Each point is reached from the start by the listed moves, each made once or not at all, plus a little noise. Say if it took an odd or an even number of moves. Then give how often each move was made.

Moves:
(1): [-17 -64]
(2): [51  3]
Start: [25 13]
Points:
[  7 -52] -> odd (1, 0)
[24 13] -> even (0, 0)
[76 16] -> odd (0, 1)

Moves:
(1): [ 62 -50  -8   1 -39  27  -7  61 -29]
(2): [ 16 -10 -25 -42 -12  -2   1 -21  29]
(3): [ 19  22  53  39  23   0 -11 -44 -16]
(4): [-63  15 -44  21 -15  53 -20   2   0]
(5): [ 23 -12 -35  26  51  26 -18  13 -79]
(6): [-16 -17   1 -56  -8  14   1 -19 -19]
Start: [ 23  11  14 -14  22 -14   3   3   1]
Points:
[ 74 -53   8 -68 -31  32   1  43 -50] -> even (1, 0, 0, 0, 0, 1)
[  2  42 -15  76  81  63 -46 -29 -94] -> odd (0, 0, 1, 1, 1, 0)
[101 -41  34 -72 -13  20 -15 -15 -29] -> even (1, 1, 1, 0, 0, 1)
[118 -31  36 -15  -5   7 -20  -1 -19] -> odd (1, 1, 1, 0, 0, 0)

Moves:
(1): [  6   5  24  -5 -21 -25 -14  30  -7  -7  -6  -1  17  -8]
(2): [  9   7 -25   9 -24  20  -2  18  -3  -8  14  12   6   8]
(3): [-11  -4   7  -8  -3   8  24  -8  -1  -4  -8   7   2  -8]
(4): [-16  -8  30  46   3  24 -13  19  10  -5  -1 -19 -11   9]
(5): [ 23  13   7  11  -4 -32  37   7  11   1  -1  32  11   2]
(6): [-13   4 -25   4  20  26  -7  -5  -2 -10 -11 -18   7   8]
(7): [ 19  -2   2   3   1  -6  11  -5 -12   2 -13  16   3 -25]
(8): [-20  -5   4  -5  11   4  -9  24 -25  -9   9 -19 -13   3]
(9): [ -7 -24  22   3  -8 -10  -7  33  31   7 -10 -16   8 -10]
(10): [ 20   3   0 -10   4  16   3  -1  -3   0   2 -23  -5   4]
(11): [ -7 -27   7  -7   3   1  -2   0 -10  -9  -4   1  -2   9]
Start: [-10 -10  35 -25   7  24  -8 -12 -18 -31 -11 -20   9   5]
Points:
[ -5 -26  89   7 -23  39  19  79 -45 -72  -7 -31  14  25] -> even (1, 1, 1, 1, 1, 0, 0, 1, 0, 1, 1)
[ 16 -25 121  33 -21 -26   6  73  16 -32 -43  -7  38 -26] -> odd (1, 0, 0, 1, 1, 0, 1, 0, 1, 0, 0)
[-28 -43  53 -55  22  54   9   4 -56 -52 -12 -55  -8  13] -> even (0, 0, 1, 0, 0, 0, 0, 1, 0, 1, 1)

Moves:
(1): [ 20  16 -10 -22 -15 -13   3 -12   0 -20   1  -6  14   8  -5  -5  -8  -4
   2   8  19]
(2): [ -2  26  13  27  21  -4  21  -7  21  -6 -19  13  15  -5 -16  -4   1  10
  -6  -4 -20]
(3): [ 19 -14  16 -10  24  16  17  23 -11   4  -4  -5  10   6   3   3 -18   1
  11  -6  15]
(4): [  4  -1  -4  18  -6   8   2  10   9  12   5  -4  12   0  -8   9  -8  12
 -11   4  15]
(5): [-18  -2  -6   5  24  26 -13 -14 -21 -12  10 -28  -6 -12 -12 -21   9   8
  -1 -21 -10]
(6): [  3  23  -2  -8  13  16  -4 -25   8  11  11 -12  -5  31  13   6  -9 -14
  -2 -32   6]
(7): [-16 -16 -17   1  -5   3   2   2   2  13   3  17   8  16  -5   2   1   2
  -9  -9  12]
(8): [ 26  11 -26  -2  -6  13  -7  11  10  16  17  15  12 -13   1  16   2 -11
 -12 -11 -23]
(9): [-17   6   9   1   6   5 -24  11  25 -17  10   2   6  -1 -19  -5  -7  -6
  -5  -4  16]
(10): [  2  -6   2   3  20 -16  -3  -7  12   9   1   0  -1   6  10   3   1 -11
 -10  10   4]
(11): [  4 -13  17   1   1 -10   3  11  14 -13  22   8   1   1  -2   5   9   6
   1  -3  -6]
(12): [ 13  15   3   9   5  45 -14 -17   7 -24   9  20  -8  -1 -21   2   4 -23
   1  28  -1]
(13): [ -3  -5 -23  -4  13   1 -15  -6  -3   8  20   5  12  -3  29 -19 -15   9
  19   9  -2]
(14): [ 12   6  -4  22  -6  -5 -21   9 -10   8   8  -7 -21  15 -13   5  -7 -21
   6  -2  -4]
(15): [  4  -4  -8  17   3   7   3  30  17 -11 -13  -7 -10  10  21 -21   5 -19
 -23   7  12]
(16): [  2 -13 -14  14  12  -6   1 -10  -5 -21  -9   7  -2 -18  15  19 -13  -3
   2  -3   5]
(17): [  2  -8  -3   3   3  -2   2   4   0  -5  -1  -7   6   4   9  17  23   6
   2 -12  11]
(18): [ 27  14 -17   0  14 -11 -21   2 -19  -6   0  23 -16   7  -5 -18  -1  29
 -21 -12  12]
Start: [-19 -17   6  -5  -1   0 -16  12 -27   2 -16  -1  -3   8  14 -18  -2 -14
  -3  -3   7]
Points:
[ 45  42 -25  52  88  71 -70  43  34  -2  10  58 -11  80 -20 -25 -28 -77
 -71 -39  36] -> odd (0, 1, 1, 0, 0, 1, 1, 1, 1, 1, 0, 1, 0, 1, 1, 0, 0, 1)
[-18  24  13  88  97  55 -68 -10  44 -74  16  -1 -33  31  -8 -30  -6 -87
 -38 -27   9] -> even (0, 1, 0, 0, 1, 1, 0, 0, 1, 1, 1, 1, 0, 1, 1, 1, 0, 0)
[ 45   6 -83  85  65  26 -73   2  -2   8  16  77  16  17   8  13 -15 -13
 -42  -6  14] -> odd (0, 1, 0, 1, 0, 0, 1, 1, 0, 1, 0, 1, 1, 1, 0, 1, 1, 1)
[   5    2  -72   40  121   60  -55   33   -2  -26    9   21   27   32
   48  -46  -22   -3  -47 -102   43] -> even (0, 1, 1, 0, 1, 1, 1, 1, 1, 0, 0, 0, 1, 0, 1, 1, 1, 1)
[ -5  23 -58  -6  33  91 -75 -45  -3 -52  38  14  17  17 -18  -4 -21 -66
 -28 -48  31] -> even (1, 0, 0, 0, 1, 1, 1, 1, 1, 0, 0, 1, 0, 0, 0, 1, 0, 0)
[-10 -16 -35   7  14  47 -73 -15 -39 -41  57   8  -3  32 -17 -47  -8 -36
  14   4  13] -> odd (1, 0, 0, 0, 1, 0, 1, 0, 0, 0, 1, 1, 1, 1, 0, 0, 0, 0)
[ 41   3 -35  42  35  80 -61  49 -11 -36  33  25 -16  -2 -14 -43  18 -13
 -72 -10   5] -> odd (0, 0, 0, 1, 1, 0, 0, 1, 0, 0, 1, 1, 0, 0, 1, 0, 0, 1)
[ 26 -10 -44  61 104  70 -84  30 -20 -56  47  60  13   3 -22 -17 -16  -6
 -14 -52  14] -> odd (0, 1, 1, 0, 1, 0, 1, 1, 1, 0, 1, 1, 1, 1, 0, 1, 1, 1)
[ 34  20 -55  31  56  25 -35 -37   5 -49  25  62  34  49  19  -2 -19  15
 -27 -28  62] -> odd (1, 1, 0, 1, 0, 1, 1, 0, 0, 0, 1, 1, 1, 0, 0, 1, 1, 1)

Moves:
(1): [ 14   8 -19 -10  -9   1 -23  13  -2 -16  -4   9  13   3 -15   3   5   6
  -5  18  13 -12  16  13 -13   3]
(2): [ 10 -11   7  12  13  -6   7   1   8  -2   6  12  -1 -23  10  21   0 -13
   7  -9   9  -3 -11  14 -18  15]
(3): [  8 -15 -10   1   8 -19  15 -23   5   5  10  19  10   6 -29   2   8   0
   6  -1   9 -23 -11   8  -6   5]
(4): [ -4  -3  -5   0  12  -9   9  16  -1   1  -1  13   6   3  -2  -4  -9   1
  23   4   7  -7   7   2   5 -16]
(5): [ -3  13   9 -10  19   3 -37 -13 -28 -11 -18  -5   4  -5  13   3   1   3
 -13  19 -16 -11 -29 -24  -6   1]
(6): [ -8   0   8 -15  -3  11  -1   0   2  10  -4  15  11  11  29   6  -7  -8
   1   8  -1  -9  -2  -9 -18  18]
(7): [ -1   6   3  15  -3  -5  -8 -15  -2 -18  -4 -30   5   6  18  12 -15 -17
   0  -5   3 -23 -14  14  -1  14]
(8): [  7 -22  -6  -6  -2  -7  -1  -3   0 -13  -4   4   3  11   4   8  -6  16
  -4   9   9   8  -4  -2   6  -5]
(9): [-14  16  -4 -13   6 -10   2 -10  10  -9  -9  -7 -16  -4   1  -2 -11  18
  -1  -1  -5   2   8  26 -15   2]
(10): [-15  -5   1  15   1   6  -5  -4  -5  11  -8   0 -14  15  -4  -4  15 -18
  10  26   3  15   6   0  -8 -11]
(11): [  6 -15  -2   2  16   3   2  29  -3   4  16   5 -16  24   4   0  21   5
  11 -20  -5 -13   1   1 -16   0]
(12): [  8   1  23  -6  -2  36 -37 -12   1 -30  -1   9   2  16   0  30 -37  10
   4  15 -15   3 -26  -6  -9   6]
(13): [ -3  17   3  -5  -1   7   2 -19 -10 -10  12   7  14   4  11   5  -4  -2
  -6   4  10  12  -5  -5  -8 -18]
(14): [  6  11  -5 -20  -4   0  31   4 -11   2 -13 -12 -29  38 -11  -7   4 -15
 -14   9   4  -2  19   2  25 -10]
(15): [ -5 -12  14  20  18  -8  -9 -15  14 -27  10  33  12 -10  10   0   3 -11
  19  -1 -11  -5  10  17  14  11]
(16): [ 12  -3   9  -8  -7 -29   0  13  21  18  -8  -2   6   1  -3   8   9  -2
  -2 -21  -8  -5   3  13  -5 -19]
(17): [ -5 -27 -16  16  12  19  24 -16  11  16 -11 -11  -9 -21  12 -14   6 -21
  13 -10   3  -2  15  -2 -14  -9]
(18): [ -1  18 -22  41  14  -2  -3  -3  -7  -8   3  16  16   0  15   2 -18  20
 -11  -6 -25   5   9   3  -1  -1]
(19): [ 10  -3  -1  11  -8  -4   9  -7 -13  -6  -7 -23 -24  -7  11 -15 -20 -15
   9  15 -18   0   8  -4   6  11]
(20): [ -7  -5 -26 -24 -20  15  12  -5  12  -6  -3  -5 -22  11  14   2  15   6
  14  18  14 -23 -20  19  25 -24]
(21): [ -6  -7 -20   1 -16   2 -16   5 -14  -1 -14   3 -31  18  10 -12   8  -7
   1   0  22   7   3  -7  -3  -4]
(22): [  7 -24  11  14   9  -4  -2 -13  17  18  15  -5  -9  -3   8  21   1  18
  18  -3 -10 -28  20   5   2   2]
(23): [  3  -4 -27   5  16  -2   1  -3  16  -7   9 -26 -18  -9   0  14 -10 -21
   2  -2   6  -2  -6 -19  -1   5]
(24): [-14 -22  15   6   4  -3   6  27   4   5  18  15   0  -6  -6  -3  -2  15
 -11 -10 -15 -10  11   5   4  -1]
Start: [ 20   1  27  23  24  -2 -12   9   8   5   2  -4  35  25  -6  -4  15  14
   5 -10 -17  -3  34 -47  -3  -8]
Points:
[ 30 -48 -37  38  12   9 -28  20  14 -33  42 -53 -55  66  49  23  14   1
  37   5   2 -95  48 -26  -9 -21] -> even (1, 0, 0, 0, 0, 0, 1, 0, 0, 0, 1, 0, 1, 0, 0, 0, 0, 0, 1, 1, 1, 1, 1, 1)
[  23   14  -48   18   61   31  -97  -51   -8 -108    5   43  -11   80
   67   35  -30   18   36   56  -38  -72  -10  -32  -53    7] -> even (1, 0, 1, 0, 1, 1, 0, 0, 1, 0, 1, 1, 1, 0, 1, 0, 0, 1, 1, 1, 1, 0, 1, 0)
[  28  -50   -9  -12   49  -41    1  -35   38   16  -26  -40  -10  110
   31   56   20  -26   45   49    2 -113    2  -38   14  -46] -> even (0, 0, 1, 1, 1, 1, 1, 1, 0, 1, 0, 0, 0, 1, 0, 1, 0, 0, 0, 1, 0, 1, 1, 0)
[ 41 -36   7  84  54  14 -45   0  40   2 -11 -11 -15  49  21  24 -15  32
  50   5 -82 -40  94   0 -78 -25] -> even (1, 0, 0, 0, 0, 0, 0, 0, 1, 1, 1, 1, 0, 0, 0, 1, 1, 1, 1, 0, 0, 1, 0, 0)
[ 33 -25  -1  30  40 -28  -7 -39  64 -38 -12 -45 -30  40   8  63 -40 -38
  77  28 -12 -71 -21  22 -32 -20] -> odd (0, 1, 1, 1, 0, 0, 1, 0, 1, 1, 0, 1, 0, 0, 0, 1, 0, 0, 1, 1, 0, 0, 1, 0)
[ 32 -24   1  64  67  33 -24 -87  18 -77 -41 -24  -7  62 121  67 -48 -75
  35  60 -50 -46 -14 -33 -15 -22] -> even (0, 1, 0, 0, 1, 1, 1, 1, 0, 1, 0, 1, 1, 1, 1, 1, 1, 1, 1, 1, 0, 0, 1, 0)
[ -7 -60  -4  37  28 -46   6  12  -6  -3 -14  21 -31  60 -21 -35  -1  25
  37  30  -7 -12  63 -20 -13 -28] -> even (0, 0, 1, 1, 0, 0, 0, 1, 1, 1, 0, 0, 0, 0, 0, 0, 0, 0, 1, 0, 1, 0, 0, 1)

Moves:
(1): [-12 -10   3  13   2  14   5 -10  14   5   7  -9  11   8  -2  -6  13   5
   7  -1  18  -6  14 -15  -9]
(2): [  1   5  -5   4   9   1   8   5  15   1 -10   2   5  -5   6   2   8  -6
   1   9  17  -2   6  -2   1]
(3): [ -4   3 -10   0 -24   0  14  -8   3  14  -6   6  -7 -12   3 -10  10  -1
   8  -6  -5  14  10  13  -4]
(4): [ 11  11 -18  -4  10   5  10  -1 -13 -17   6  13   2  -3  -2   8   0   0
   3  -3  -1  -1  14  -9 -13]
(5): [ -8  16  19 -24  13   4  -1 -27  -9   2  13 -31 -22  -8  21  13   9  19
  -9  20   6  26  -6 -31 -22]
(6): [  0 -13  20   8  -5   3 -11  12  14  -9   3   9 -10  -9  -3   5  -6  -5
  -2  15  -6  -2   3  -6  -3]
(7): [ 12  13  13  -4  -9  -9  -7 -17   5  12 -18  11  18 -15   3 -23   8 -19
   9 -18 -12  -8  -7  12   0]
(8): [ -1  -7  27  -9 -13   9   6  -9   1  10  -3  22  24 -19 -16   1 -20   2
   8   0   6  10  -2 -11  30]
(9): [  5   5  19 -10  13   9   4  -2  14  -2   8   5   5  -1   4  -3 -17  -5
 -16  16 -14  12   1   7 -14]
(10): [-13   7 -16  -6  -5   6 -14  10  -9  -2 -14   5   4  15 -10  21  10  -6
   2  18  37   4  -4 -10  20]
(11): [ 11  -4   0 -15 -14  -4   4 -11  -2   0   9  -8  -2   4 -15 -10  -2  11
  11 -13 -14   3  -9  -8  11]
(12): [ 10  -4   5  10 -12   6  21   9   4  17  -1   3   5   8  14   2 -10   3
   6   1   4  -6   1   1  -7]
(13): [ -4 -12  17  12  -5 -10  -1 -13  12 -19   3  -3  -7   7   8   3  12   9
  39  21  29 -17 -13  -4  -3]
(14): [ -6  -1   6  12 -11  -1   6   8  -1   3  18   1 -11  -8   4   0   3  -5
 -16  -2  -9 -14  -6   4  -4]
(15): [  3 -10 -19 -19 -20   2   9   4 -19   3  16  11   5 -15  -4   0  21  13
  -7  17   4 -10  -3  -8  -3]
(16): [ 13  -3  11   8   6   5   3  -3   1  -3  12  -1   1   2  -5  12   6  -4
 -17  14 -16   1  10   3   9]
(17): [ -2   9  -1   0  -8  -3  -2   3  -3  -9 -17  -1   7 -12  -5  22   5   7
   3   4  10 -10  -5  22  -1]
(18): [ -5   2 -10 -12 -12 -14   9  -6 -14   4  16 -24   7  -5   3  13  10 -15
  -2 -28 -20  26   2  -1 -12]
(19): [ 10   6 -17   3  10   3 -12   9   1   4   7  -4 -10  -4 -14  -9   6 -12
   3  18   4  -6   6   5   3]
(20): [  6  -1   5   0  -7 -14  -9   6  11  -1   7  17  -3  -3  -1  -1   7  13
   2  -7  15  11   0  -3  -4]
(21): [ 18  -7  11   3   6  -1   6  -9   6  -6  13  13 -12  -5 -14   2  -8 -10
  -4 -16  11   4   4  -7  -2]
(22): [ 18  -1 -20  18   3  19   4   6  12 -16  -5 -10  12   2  28 -14  -3   8
  15   2   5  -4  -4  16 -16]
(23): [ -6   6  26  -1  21  12   0  18  -4   9 -18  22   1   7 -10   5  -7  11
  -5   4  10  11 -37   3  -2]
(24): [  9  -6  38 -11  16  17  10  16 -20  -9  32 -12 -18   2  12  -8   4   4
  13  11  -5 -23 -16   8 -14]
Start: [ -6  -6   8  -5   6 -19  11   7   4 -25  -9   3  -8   6  -7  -6   0   1
   7 -28  25  12  29   1  -7]
Points:
[  8 -25  62 -20 -24  -2  41  50  23 -25  60  43 -43 -46  15 -22  30  10
 -10  26  20  -1  24  12 -52] -> even (0, 1, 1, 0, 0, 1, 0, 0, 1, 0, 0, 0, 0, 1, 1, 0, 0, 0, 0, 1, 0, 0, 0, 1)
[  9 -16  72  -3   9  29   4  39  15 -46  54 -11 -33   3 -41  17  20 -10
  -8  53  29 -28  22  10  -9] -> even (1, 0, 0, 0, 0, 1, 0, 0, 1, 1, 1, 0, 0, 1, 0, 1, 1, 0, 1, 0, 0, 0, 0, 1)
[ 61 -13 114 -22  60  14  36  39  28 -62  50  64 -40  -3 -35   5 -17   7
  -7   3  21  26   3 -15 -38] -> even (0, 1, 0, 1, 0, 1, 0, 0, 1, 0, 1, 0, 0, 0, 0, 1, 0, 0, 0, 1, 1, 0, 1, 1)
[ 11  -4  27   3  -8   5  35   2  25 -64 -17  27  55   5 -29  47  37  32
  73  -6 121  37  -2 -17   5] -> odd (1, 1, 0, 1, 0, 0, 0, 1, 0, 1, 1, 0, 1, 0, 0, 1, 1, 1, 0, 1, 0, 1, 1, 0)

Moves:
(1): [ -4  18  -6   6  -8  -1  19   3  11 -15   1   5  -6  10 -25  11  -3 -32
   4 -20 -18   0   6  -6  -2   1]
(2): [  9   3  -3 -25 -10 -17  -3  25 -23 -10  -1   7 -33  -3   3 -26   8  19
   4  14  -6  -6  -9  -6   0 -18]
(3): [ 29   2 -32 -35 -25 -27   3  -8   4  -1  24  23 -10   2  -2 -11  17  10
   8 -25   3   2  -2 -16 -22   5]
(4): [-10   6 -11 -31 -20 -10  45  13   9  -6   6  56  -4  39 -27 -13  25  21
  -5  21  10   9   0  -9 -12 -15]
(5): [-15  10  -8 -21  23 -24   8   7  14  -3 -24   5 -26  -1 -11  11  -2  16
 -20  -7 -20   9 -18 -30 -15   4]
(6): [-10 -27  -8   8   3 -15  -7 -14  20   0  -4  -6 -14   8 -11 -11 -11  -6
   7  10 -13 -33 -15   2  -1 -22]
(7): [  2  13   9   6 -12  -6   7   3  -5  -9 -10 -17   9 -12  12   3   9   4
 -15   2 -13  11  12  -5  10  10]
(8): [ 14  31   9  -4 -13 -24 -14  17  -3  18 -29   0 -15 -11  13  -3  -7  26
 -16   1  -5  17  -4   6   8   8]
(9): [ 12  -8 -20  21  14   0   3  12  -7   5  -4 -27   2   5   3 -10  21 -12
  -5  10   2 -18  -6   4  -2  -9]
(10): [  3  -3   5  15   4   6 -17   2  10  -7  12 -11  -6   6 -17  18  -9  14
  21   4   1 -12   4  -2  -4  -6]
(11): [-11  -6  -7  16   0   7  35  22  11 -15 -12  32   4   5  -4  16 -10   2
  -4 -15  -1 -13  -3 -10  -4  10]
(12): [ -9   1 -30  -4   9   1  33  15  32 -19 -10   7 -14  20  -4 -21   6  14
  21   8 -24  -1 -17  -7   1 -28]
(13): [ -3   6 -13   5   1   0   7  -9   1  -1  12  -4 -10  10   7   0 -16  -6
   0  -7   0  -8  -3 -13 -16  -6]
(14): [ -2  -5  -3  14   7   0  -7  -5   5 -14  -5  -4   4  -1  -8   5  -1 -20
   9   4  11  12  14   4  -3   5]
(15): [ -2  -3   4  -2  -3   3  -9 -17 -12  17   6  13   8 -13  16   1  16  -2
   6   2   0  18  16 -10   9  -2]
(16): [-26  -9 -27   4  24  42  -6 -21 -22 -24   6 -14 -20 -16  -5  -6  10   6
  13  -1  -5 -19   7  38 -33 -35]
(17): [ -1  15  -1  -1   3  -4   0   3  -7   0   6  19  19  -3   4   5   7 -25
 -14   0 -10   8  12   4 -11  20]
(18): [ -1  -6  -5  31 -11   0 -13  -4  -8 -15  -8 -21  33   6 -11  13 -12 -11
   9 -13  -8   4  -4 -16  10   0]
(19): [ -3   1  13 -19 -11 -12 -24   8 -20  34  23   1  -1 -24  27 -14  13  21
  11  -9  43 -14  -6  18 -20 -23]
(20): [  1 -17  21   2   2   2 -15  -2  -6   3 -11  -7   2  10  11   6   7 -13
  -6   0   3  -4  13  14  -1  14]
(21): [ -2   4 -31 -22  -1  -3  -4  -2  -2  18   1  -7  23  -8  27  -7   3 -21
  -7   5  16 -11   1 -18  15   2]
(22): [ -6   4  16  -3  -7   5  -9  14  14  -5  -2  29  -9   6 -14 -20   9  18
 -23  -3 -11  11   2  -2   3  -1]
(23): [-11 -14 -10  10  22  15  20  -8   9  19 -16 -11  24 -23  -8  17 -31   0
  -1 -22 -29  11  32  -1   8   0]
(24): [  7  -1  -6 -10 -27  39  11  11 -39  17  20  12  14 -26  16  -9  31 -21
   4   3  21   8   1  15 -57  -1]
Start: [  5  -8  13 -20  23  12  16   5  28  -4   0  10  30 -16   0  12  -9 -13
   6  34 -18   5 -15  -1  -5 -19]
Points:
[ 49  15 -62 -71 -75 -24  22 109 -25  14  26  97  29 -20   4 -51  79  37
  15  29  56 -10 -26 -34 -94 -62] -> odd (0, 1, 1, 1, 0, 0, 0, 1, 1, 1, 1, 0, 0, 1, 0, 0, 0, 1, 1, 0, 1, 1, 0, 1)
[-69   6 -39 -44  52   5  93  29  37  -5 -63  67 -11 -33  19  11  10  56
  -1  10 -49  37  31  -4 -78 -78] -> odd (0, 0, 0, 1, 1, 0, 1, 1, 0, 0, 1, 1, 1, 1, 1, 1, 0, 0, 1, 1, 0, 0, 1, 0)
[ -43  -38  -17  -35   31   35   44   17   38  -48  -10   42  -23   -9
  -68  -27    1   65    7   56  -86  -22   19   15  -35 -104] -> even (0, 1, 0, 1, 0, 1, 1, 0, 0, 1, 0, 0, 0, 0, 0, 1, 0, 0, 0, 0, 0, 1, 1, 0)
[-39 -57 -56  14  50  17  74 -16  80  -6 -48   5  66 -18  38  20 -37 -59
  17  21 -70 -11  37 -43  10 -36] -> even (0, 0, 0, 0, 0, 1, 1, 0, 0, 0, 1, 1, 1, 1, 1, 0, 0, 0, 0, 1, 1, 0, 1, 0)
[-12  34 -93 -86   9 -37  98  82  44 -72 -57 118 -78   8 -29 -64  90  90
 -21  42 -75  41 -21 -42 -65 -85] -> odd (0, 1, 1, 1, 1, 0, 1, 1, 1, 0, 1, 1, 0, 1, 1, 1, 0, 0, 0, 0, 0, 1, 0, 0)
[ 24  36 -58 -84 -40  -6  40  79  18  28  15 121  44 -54  56 -47  58  -9
  -3   2  27  20 -18  -9 -98 -20] -> even (0, 0, 1, 0, 0, 0, 0, 1, 0, 0, 1, 1, 0, 1, 0, 0, 1, 0, 1, 0, 1, 1, 0, 1)
[ 21   1  22 -32 -26 -53 -58  -6  52  22  28  47 -27 -14  -3  -5   4  -2
  28 -12  -4  -5   9  -7 -51 -46] -> odd (1, 0, 1, 0, 0, 1, 0, 1, 0, 1, 0, 0, 1, 1, 1, 0, 0, 0, 1, 1, 0, 1, 0, 0)
[-42 -28 -53   2  21  94  87  10  -3 -52 -23  31  98 -20 -20  14  41 -57
  25  33 -60  45  55  34 -93 -49] -> even (0, 0, 0, 1, 0, 0, 1, 0, 0, 0, 0, 1, 0, 1, 0, 1, 1, 1, 0, 1, 0, 0, 1, 1)
